Each row is a point. Each table stands for the endless flat space through its points: a line for two points, a plane for three, and so on. The two share one point or none. Which?
In the rows, zero is written as 128.

First (2 x 4):
[[129 107 102 118]
 [ 94  97  87 163]]
Second (3 x 4):
[[ 99 109  84 144]
 [ 95 108  81 145]
 [103 115  87 145]]
They share: [115 103  96 136]

First (2 x 9):
[[157 150 137  90 163 143 127 159 166]
 [147 130 177 100 158 153  87 114 131]]
Second (2 x 9):
[[143 120 179  78 174 167 115 130 149]
 [155 147 152 105 153 140  97 133 143]]
They share: [151 138 161  96 160 149 103 132 145]

First (3 x 12):
[[134 111 165 136  79 110 131 111 154 169 163 111]
 [150 102 175 150  86 120 136 135 127 174 156 107]
 [116  96 141 124 106 128 146  93 181 148 166  93]]
Second (2 x 12):
[[137 114 140 163  90 115 154 143 152 140 177  96]
 [122  89 160 123  90 130 139 103 167 175 147  91]]
They share: no point

First (3 x 20):
[[142 122 122 125  99 124 115 141 106  96 154  92 118 141 122 167 147 115
  103 100]
 [139 125 125 124  97 117 131 160 109  95 161  81 134 161 132 156 149 127
   84 116]
 [141 125 130 121  97 111 139 174 106  94 165  71 146 172 133 152 146 132
   72 123]]
Second (2 x 20):
[[152 110 118 125  95 128 122 112 103  89 164  91 107 122 149 177 135 121
  119 110]
 [143 115 115 129  94 126 122 118 105  94 157  96 107 129 143 172 143 122
  115 105]]
They share: no point

First (4 x 24):
[[165 101 100 176 112 128 129  99 193 127 177 106 188  95 103  83 110 184
  134 101 115 114 119 157]
 [150 101 126 157 133 154 154 124 178 105 152 122 162 113  95 106 105 162
  126  84 129 146  93 173]
 [144  90 113 153 115 164 120 106 133 120 179  52 134 111 142 140 126 167
  124 129 157 142 118 105]
 [125 111 145 139 149 199 164 139 122  91 164  80 106 124 109 170  94 161
  122 105 145 169  67 137]]
Second (2 x 24):
[[116 119 138 123 151 188 148 101 158  98 155  77 144 153  84 156 143 180
  110 105 125 168 101 140]
 [164  71 114 171 121 134 136 137 164  92 155 131 162  99 120 102  95 138
  128  63 155 138  95 170]]
They share: no point

First (3 x 24):
[[ 95 121 124 134  94 112 158 130 137 131 102 121 129 140 111 134 166  82
  124 128 156 116 152 113]
 [ 83 137 142 102 103 123 156 135 142 102  78 120 105 107  82 159 173  69
  138 138 145 113 133 102]
 [ 89 133 136 118 102 122 154 136 135 115  92 119 111 124  93 146 166  78
  130 138 150 116 134 105]]
Second (3 x 24):
[[113  96 151 150 113 132 131 149 112 124 121 138 113 170 111 128 163  98
  142 122 144 129 135 112]
 [ 93 138 134 144 100 130 137 145 111 120 121 130 128 141 102 122 141  91
  123 155 152 122 119 102]
 [ 90 131 157 148 111 150 126 150  93 111 121 154 139 151  87 133 144  91
  138 154 149 129 111 111]]
They share: no point

First (5 x 24):
[[154 130 132 147 125 123 156 143 104 142 114 150 168 175  95 122 173 130
  125 121 139 172 166  97]
 [ 79 125 129 159  86 104 147 159 174  88 153 206 113 184  57 100 121 152
  106 102 108 173 124 139]
 [ 83  82 155 114 121 104 171 167 180 141  90 181 112 128  88 106 108 130
  142  72 116 139  89 124]
 [177 134 139 153 121 118 158 137  90 148 105 135 172 173 111 119 191 135
  127 135 143 173 171  91]
 [146 104 146 121 136 103 167 178 122 164  72 139 172 136 108  96 160 143
  140 110 133 164 108  85]]
Second (3 x 24):
[[100 137 154 141  92 105 155 163 144 104  98 165 135 158  89 101 157 155
  142 112 114 160 113  85]
 [115 125 130 150  98 114 167 181 144 131  95 162 123 167  92  80 151 128
  121 121 105 145 122  94]
 [109 129 158 138  99 100 154 156 142 110 101 164 142 153  92 107 156 160
  142 109 122 167 113  94]]
They share: [128 113 146 141 110 101 161 161 140 134 102 161 141 154  97  99 151 147
 128 112 124 164 119 109]

First (5 x 24):
[[156 113  68 128 112  94 184 113 128 196 112 168 118 149 181 141 141 154
  126 140 174 115 116 128]
 [137  95  98 138 121 102 167 150 147 173  73 185 109 127 193 135 169 175
  147 119 138 123 111 155]
 [ 97  73  87  84 149 134 180  70 150 129 139  62  97 156 120 131 168  67
   47 103 127  90  82 101]
 [121 101 105  90 152 115 164  95 133 135 108 115 103 169 154 124 134 109
   99 101 139  93 108 133]
 [ 89 113  94  78 148 141 133  91 154 133  96 106  77 162 143 118 173 109
   93  79 142 124 127 119]]
Second (3 x 24):
[[132  96  89  93 143 109 162 108 142 145 104 132  93 151 154 125 157 129
  108 100 154 109 112 124]
 [101 140 104 137 126 136 162  92 139 182 100 127 116 175 180 138 134 121
  107 126 127 111 122 155]
 [ 81 108 108 105 114 124 162 108 103 162  84 163 152 175 204 134 114 121
  127 134 123 103 114 143]]
They share: [123 105  93 102 138 115 162 105 139 153 102 133 101 157 162 128 150 127
 109 107 147 109 114 131]
